Each row is a point. Each table stands for the endless flat space through its points: a line for two points, a plane for three, and so on. The two share one point or none. Which?

First (2 x 3):
[[-6 -7 -3]
 [ 6  9  1]]
Second, 2 rows:
[[  7   4   9]
 [ -8 -16 -11]]
They share: no point

First (3 x 6):
[[-24   7 -22  28  -9  -4]
 [-25  -2 -23  14  -3  -7]
 [-32  -5 -26   4   3  -8]]
Second:
[[-32  10 -12  15 -21   8]
 [-28   6 -15  16 -16   3]]
They share: [-20  -2 -21  18  -6  -7]

First:
[[ 26 -15 -16  -3 -17  18  -5   1   3 -24  -7]
 [ 30 -16 -15  -1 -20  22  -4   2  -1 -26  -9]]
Second:
[[  5  -3  -5   3 -19   8 -33 -34   4 -35  16]
 [ 23 -16 -19 -19 -10  12   6  15  12  -9 -12]
 [ 17 -11 -15 -11  -7  10  -9  -2  14 -19  -4]]
They share: no point

First (3 x 14):
[[ -7  36 -16 -16  29   0  10  -4   7  25 -12   8  38 -17]
 [ -8  11  -2 -12   1 -23 -19  -8  -7  19 -14  17  14  -6]
 [-10  21  -4 -16  11 -18  -8  -4   1  22  -9  11  23  -8]]
Second, 2 rows:
[[ -4  21 -18  -4  14 -24   6  -1  -2  22 -29  19   1  -6]
 [ -9  16   2 -14   9  -9 -19 -11  -2  12  -9   9  26 -16]]
They share: no point

First (2 x 20):
[[-18   3  13 -12  -5   1  -1   7   7  25  -2  17   6  22  -6   8  11 -26
   23 -20]
 [-14  -5  29   4   7 -23 -21  23 -13   1  -2  17 -10   6 -30  12  19  -6
   19 -20]]
Second:
[[ -8  -5  17  -8   5 -13  -1   9  -5  13  16   9  -8   6 -22   0  11  -6
   25 -18]
 [-18   4  20  -1  -2 -11 -17  17   1  14  -8  20  -1  18 -13  12  17 -21
   23 -18]
 [-20   1  23  -2  -1 -10 -16  18  -2  13 -11  21   1  18 -16  15  17 -21
   19 -21]]
They share: [-16  -1  21  -4   1 -11 -11  15  -3  13  -2  17  -2  14 -18  10  15 -16
  21 -20]

First:
[[ -1  20   6  17   4  -5  -6 -10 -14 -17  26  21   7   5  17 -16   0 -10
    0  18  25 -11  18 -22]
 [ 15  12  24   1  18   7  -4  -2   0  -9  -8  19  17  19  15   4  24  -6
    6  -4  15 -13   6   4]
 [ 19  20  22   9  20  -1  -2 -10  10  -5 -18  29  27  17  21   8  32 -14
    0 -14  13 -15  10  14]]
Second (3 x 24):
[[  4  18  23   8   9  -7 -10   2  -8 -25  11  17   2   8  -1 -19   7 -10
    1   9   5 -13   1 -11]
 [ 22  24  15  16  17 -14  -4  -8   9  -5  -7  36  16  15   5  -4  10 -20
    4  18   2  -8  21  -9]
 [ 10  20  17  12  13  -8  -6  -4  -1 -15   3  24  10  13   5 -10  10 -14
    2  10   8 -12  11 -11]]
They share: no point

First:
[[ 17  16  15   0 -15   0  29 -23  16  30   8 -39  -9  12  10  -3 -15  12
   12  27 -17 -33 -15  22]
 [ 11  17  19  15 -13  -2  20 -26   5  26   6 -23 -12   9  -2   1 -21  22
   12  10  -1 -16   5  24]
 [  9  11  15  19 -10   0  15 -25   9  20   9 -24 -12  14   0   0 -21  22
    9  11  -5 -12  10  25]
 [  7 -19  25  45  -5  20  -6  -8  -9   0   8   1 -24   7 -10  -3 -25  12
    2 -18   3  12  45  12]]
Second (3 x 24):
[[  1  -9  33  22  -8  23  19 -11  11   8  -4 -32 -10   0   6  -5 -35  18
   16 -14 -15   1   1   6]
 [ 26  11  18  22 -18  -2   4 -21  -4  33   6  -2 -15   5  -4   5  -5  13
    6  16  10 -19  11  26]
 [ 36  12  19  23 -23  -4  -3 -20  -8  42   3   9 -14   0  -4   9   5  10
    5  21  18 -23   7  28]]
They share: [ 11   6  20  21 -11   5  14 -20   3  19   7 -19 -15   9  -2  -1 -21  17
   9   5  -3 -11  13  20]

First (4 x 24):
[[ 15  22 -18  17  14 -20   1 -17  12  -6   8 -24 -17  -8  16  15  18   7
  -18  12  11   1 -15 -10]
 [ 29  34 -12  21   8 -28 -15 -23   0 -10  14 -20 -11 -12  24  11  18   1
  -22   0  -1 -15  -7 -20]
 [ 10  16 -18  22  14 -24   5  -5  18  -2  14 -13 -17 -19  17  16  12  -5
  -26  12   5   5 -14   3]
 [ 17  28 -24  21  22  -6  -3 -23  20 -12  -2 -28 -23   4   8  19  26  33
  -16  16  33  -7 -25 -30]]
Second, 4 rows:
[[ 22   7 -11  18   0 -26  29 -15  21  -1  -7  -5 -32 -22  28  27   8   6
  -50   7 -11  30  -5  17]
 [ 14  11 -23  -6  16 -32 -18 -40   9 -12   8 -32  13  13   6   7  27 -20
   -2  14  24 -12 -32 -21]
 [  0  27 -35  10  32 -26 -29 -25   9 -13  25 -43   6   2   0   3  20 -10
   12  15  37 -32 -33 -27]
 [ -6   3 -35  22  44 -26   1  -7  45 -25  13 -13 -24 -22   0  27   8   2
  -18  -9  13  -2  -9   9]]
They share: no point

First, 4 rows:
[[-14  -5   0  11  -7   8  36  27  -9 -11  10   1  -1   5  -1  -1  15  11
   -3 -17  22  -1   7   0]
 [ -6   3  48  31 -19  -6  -4   8 -37   4  -6 -34  27  24  47  -1  29 -12
   -3 -15   5 -14   8  28]
 [ -8 -17  10   5  -7   2  38  30  -7  -2  -2   6 -13  14   7  -5  19   0
   -3 -25  29  -2  20  -8]
 [ -6  -1  35  18 -17   0  12  16 -23  -4  -6 -19  13  17  33   2  27  -7
   -8 -16  13  -4  11  16]]
Second:
[[  0   6  -1  18 -16   4  22  12 -38   1   2  -3   4  22  23 -11  24  -4
   -5 -13  34  -5  11  31]
 [ -2   0   5  24 -18 -12  32   8 -34 -13   2  -1   2  32  19  -5  24   4
   13 -21  46  -5  -7  33]
 [  0  11  -5  15 -11  10  11  21 -46   7  -8 -14  13  17  20 -16  33 -14
  -19 -11  18  -2  20  35]
 [-18   0  36  28  12   3  14  39 -12  -5  -5 -41  26   0  -3  -5  44   3
   -5 -27 -26   8  11   5]
 [ -9 -10  17  20 -24  -7  36   4 -14 -12  17   9  -6  24  26   5   3  13
   16 -17  48 -15  -5   8]]
They share: [-11  -3  18  19 -11   2  21  20 -20  -4   4 -12   9  13  17  -2  20   2
  -2 -17  16  -7   8  10]

First:
[[ 24  22  10  -2  31  -7  18 -14  -1  20 -24  37  15   1   6  -1 -17   8
   11 -19   0  -1  24   4]
 [ 12  20  14   4  19 -11   8  -8  -9  10 -16  25   3   7   2  -1 -17   0
    5  -9  -2  -5  18   4]]
Second:
[[ -1   9   7  -1  10  -2   4  -2  -6  -3 -19  26  -5   2   9   1 -15   2
    9  -3  -8 -12  17   2]
 [ -5   1   1  -9  10  10   6  10   0  -9 -23  30 -15  -6  17  -1  -9   4
   21   7 -12 -12  13  -8]
 [ 16  31  28  15  19 -23   3   1 -21  15  -2   9  -9  18 -10  -7 -15 -14
    0   4   3   3   7  -2]]
They share: [  6  19  16   7  13 -13   3  -5 -13   5 -12  19  -3  10   0  -1 -17  -4
   2  -4  -3  -7  15   4]

First, 2 rows:
[[  2  14 -16 -12   0  10 -16  -9 -11   4   8   8  11  11 -13 -19  -9 -21
  -12  -3  23 -11  -8  -4]
 [  7  11 -14  -9  -2   9 -14 -14 -16   0   7   7  11  16  -9 -24  -4 -21
  -16  -8  26 -10 -12  -5]]
Second (3 x 24):
[[ -1  13 -32 -34 -16   5 -25 -22  -3  20   8   0  21  14 -14  -1   4 -40
   -9   5  17  -6   0  -1]
 [-11  13  -2  -1  14   7 -16   8 -12  -8   7   7   7  -2 -15 -20 -30  -7
  -14  -8  22 -12 -12  -7]
 [ -1  23 -12  -3  14  19 -12   8  -6   4  11  19   3   2 -21 -24 -24  -9
   -4   4  22 -18  -4  -3]]
They share: [ -3  17 -18 -15   2  11 -18  -4  -6   8   9   9  11   6 -17 -14 -14 -21
  -8   2  20 -12  -4  -3]

First, 2 rows:
[[  5   8  12 -16   8 -21  -7   0   1  -4 -12 -16  18  -9 -22  -4  19  16
   -5  15 -19  10 -15  -5]
 [ 13  16   6 -10  20 -11  -5   8  -1   0  -6 -20  22 -17 -20   4  23  24
   -1  25 -17  10 -13  -9]]
Second (5 x 24):
[[ 23  33  23 -30  29 -22 -26  13  -8  20  -6 -14   3  -1 -47   8  13  31
   -1  39 -36  11  -6 -15]
 [  2  11  -5 -23   9 -23  -8   3   6  -7  -2 -17  14 -15 -20   6  13  18
  -11  23 -16  13 -20 -12]
 [ 21  35 -16 -38  30 -20  -5   4  21   1   4 -13   9 -10 -24  22   7  31
  -14  51   0  20 -17  -6]
 [-20 -22  16  -1 -20 -21  -7  -1 -15 -21 -22 -21  25 -29 -12 -15  17   3
    1 -15 -40  -8 -21 -13]
 [-19 -12  20   4  -8 -16 -25  -3 -13  -2 -10 -18  22 -11 -23 -17  33   8
    7  -7 -44   6 -23 -12]]
They share: no point

First (3 x 24):
[[ 17 -23 -17   6   5   0   8  -7 -23   5  -7  12  12  -4   2  13  -5  -2
  -12 -16  -9  18   9   5]
 [ 12 -16 -20  18  -3 -18  17 -14 -15  10  10  23   2   5 -23  25  14   4
    1 -19 -13   0  26  26]
 [ 11 -13 -23  14   1 -20  14 -17 -11   7  11  22   8   2 -28  21  13  10
   -2 -22  -9   2  31  27]]
Second (2 x 24):
[[ 23 -19 -21  21   4  -2   6 -12 -15   5  -8  25  -4  -6 -15  29  -6  -7
    6 -19 -12  -5  29  27]
 [  8 -19 -16  11 -21 -27  21   3 -35  20   2  10   6  14  -5  -1  19   3
  -14 -24  -7  15   4   7]]
They share: no point

First, 4 rows:
[[-19 -11  -4  12  -7 -10  -9   2 -12  -6  -8  -8  19   9   2 -16 -23  15
   18  -9 -21 -16  20  -3]
 [-33 -12 -11  10 -21 -18  11   0 -25 -11  -5   2  36   7  -9 -18 -31  13
   24   6  -6 -10  35 -10]
 [-25  -6  -2   6   1  -9  -3  24  -9  11   5   5  23   7  -2 -13 -17  17
   24 -11 -10 -13  25  -3]
 [-31 -14 -14  -1 -17 -27  19   4 -30  -8  -6   9  34   6  -8 -23 -33  22
   27   4  -3  -9  45  -7]]
Second:
[[-27   3   1   7   9 -11   1  -6  -6   2 -10 -11   7  13 -10 -23 -10   9
   21  -5 -19 -16  25  -3]
 [ -9 -14   1  22 -15   0 -23  18 -13  -9   1  -6  30   5  11  -6 -25  11
   16 -12 -16 -20   9   0]
 [-51 -17 -15  19  -7   1 -15  10  14  22   2  -7  19  13  -6  -3 -22  17
   17 -17 -39   0   9 -23]]
They share: [-21  -8  -1  16  -5  -4 -13   8  -7  -1  -3  -8  20   9   1 -12 -19  11
  18 -10 -20 -16  15  -4]

First:
[[-14  14 -41  16   4   5   9  -2  14  15  22   2  11  -6  -2 -29   6 -21
   19   7 -13 -14 -21  -4]
 [ 22   1   1  26   9  38  25  21  26   8   0  20  17  23  26  -4  27   3
    8 -24  17 -13  -6 -26]
 [-20  16 -47  11   3  -1   4  -6  11  17  27  -1   8 -10  -7 -34   3 -27
   23  12 -16 -13 -24  -2]]
Second, 2 rows:
[[  0   3 -11  17  -6  28   4  15  19  16   3   1  14   7   7 -27  24 -19
   16  -9   8 -12 -11 -20]
 [  2   5 -14  14   0  24   7  12  18  15   9   6  11   9   9 -23  21 -17
   18  -9   8 -11 -13 -20]]
They share: [  4   7 -17  11   6  20  10   9  17  14  15  11   8  11  11 -19  18 -15
  20  -9   8 -10 -15 -20]

First (2 x 24):
[[ 11 -20  14  33 -15  21 -22  12   4 -13 -36  -8   0 -36   9   9 -32 -12
    7  -8 -35   3  -7  13]
 [-19  -2  -4   9  21  -9  -4   6 -20  11   0  -2  -6  -6  15  27  -2   6
    7 -20   1  15  17  -5]]
Second, 4 rows:
[[-21   4  13  40  17  11 -20  33   5  -4 -20  15  -4  -8  -7  -3 -17  -9
   19 -10  -5  -8  -1 -13]
 [ -7 -30  15  24  29  11 -42  15 -13  -8 -22  -3  12 -20  -9  17 -35   7
  -19 -14 -39  12  21  -5]
 [-14   7  14  48  17   9 -19  32  10   2 -19  16  -2 -16  -6   5 -20 -15
   20  -2  -4   2  -2  -9]
 [-13  11  -3  34  -5   4  -2  20  -2   1 -12   4  -8 -14  16  10  -7 -21
   33  -8   0   2  -9   8]]
They share: no point

First:
[[-16  -3  14  -8 -33 -16  18 -40   1  29 -21  16 -26  27 -11  23 -14   1
    7  10  -9  11  14 -39]
 [-16   3  -4  -2  -9  -4   6 -10  31  11  -3  -2   4  21 -35  17 -26 -17
   37  22  15 -13  26 -27]
 [  0  -6   7 -15  -5   6 -12   5   6   6  14  -3  -1  14 -23  -6  -8   2
   20  20  27   7  16  -9]]
Second, 3 rows:
[[-19   5  12 -26 -11  -6  -5 -11  -3  25  15  13 -19   7 -15  18 -21  17
   -1  21   3  27  29  -4]
 [ 26 -25  15 -14 -23  -6  22 -17 -15   7 -24   1 -13  31 -24  -3 -15 -10
   23  12  18   3 -10 -49]
 [  1  -8  13 -19 -18  -4   6 -13  -7  16  -3   6 -14  19 -20   6 -16   3
   13  15  12  14  11 -24]]
They share: no point

First (2 x 24):
[[ 11 -13   4   0 -13   4  -8  -2 -14 -12 -17  20   4   9  -7 -10 -18  -8
   20  12   7 -11  10  16]
 [ -7   2  -5   6   2   7  -2  -2 -14 -21  -5   2  13   3 -22 -10 -15   7
    5  21  13 -26  -2  16]]
Second:
[[ 19 -11   8  10 -25  -1 -19  -6 -20 -26 -18  11  -8  13 -25 -13  -9   6
    7  25  11 -29   7  17]
 [ 19 -13  -4   4 -21  -5  -7 -12 -16 -16 -12   1   6  13 -13  -9  -5  -2
    9   9  -5 -19  -3  19]
 [ 12  -9  -3  20 -19 -15 -23 -19 -36  -3 -22 -10 -11  31 -17  -8 -18   5
  -12   4 -16 -15 -17  37]
 [ 17  -8  13  30 -29 -13 -39 -14 -44 -17 -29   0 -31  34 -33 -13 -19  18
  -18  23   3 -29  -4  37]]
They share: no point

First:
[[-10  -8 -12 -13   2  17 -19   8  -2  -2 -23  19  11   6   7   0  -4 -26
   16 -21  -4   9   3  33]
 [ -6 -11 -13 -17  -5  17 -16  -6 -14 -12 -25   8   7   6  11   8  -8 -13
   20 -23   0   9 -11  25]
 [  6  -9 -18 -18   5  10  -8 -14 -26 -34 -23 -15   2 -10  31   0 -12  -7
   16 -11   0  27 -18   2]
 [  8  -6 -15 -18  11  11  -6  -8 -24 -33 -23 -13   4 -12  34  -5 -13  -9
   11  -6  -2  33 -15   0]]
Second:
[[ 13  10 -21 -13  22  -8  -9 -26 -30   6 -25  -1   4  -4  11 -12 -30 -22
   31 -19  -3  24   2   1]
 [ -2 -18 -23 -28   6  17   6   7   3 -26 -30 -11   5 -17  25   5  -6 -13
   23 -36  -3   3  15  12]
 [ -8 -24 -16 -21  -3  14 -14   2  -2 -31 -19  -2  -5  -4  28  -9   1   1
   25 -22  10   5   2  19]
 [-24 -21 -19   2 -19  25 -41  12  -6 -38 -11  10  12   5  16  13  23 -38
   -2  -2  -7  18 -28  46]]
They share: [ -4 -10 -20 -13   3  10 -16  -4 -12 -19 -21   0   5  -4  18  -1  -5 -21
  19 -18  -2  15  -4  19]
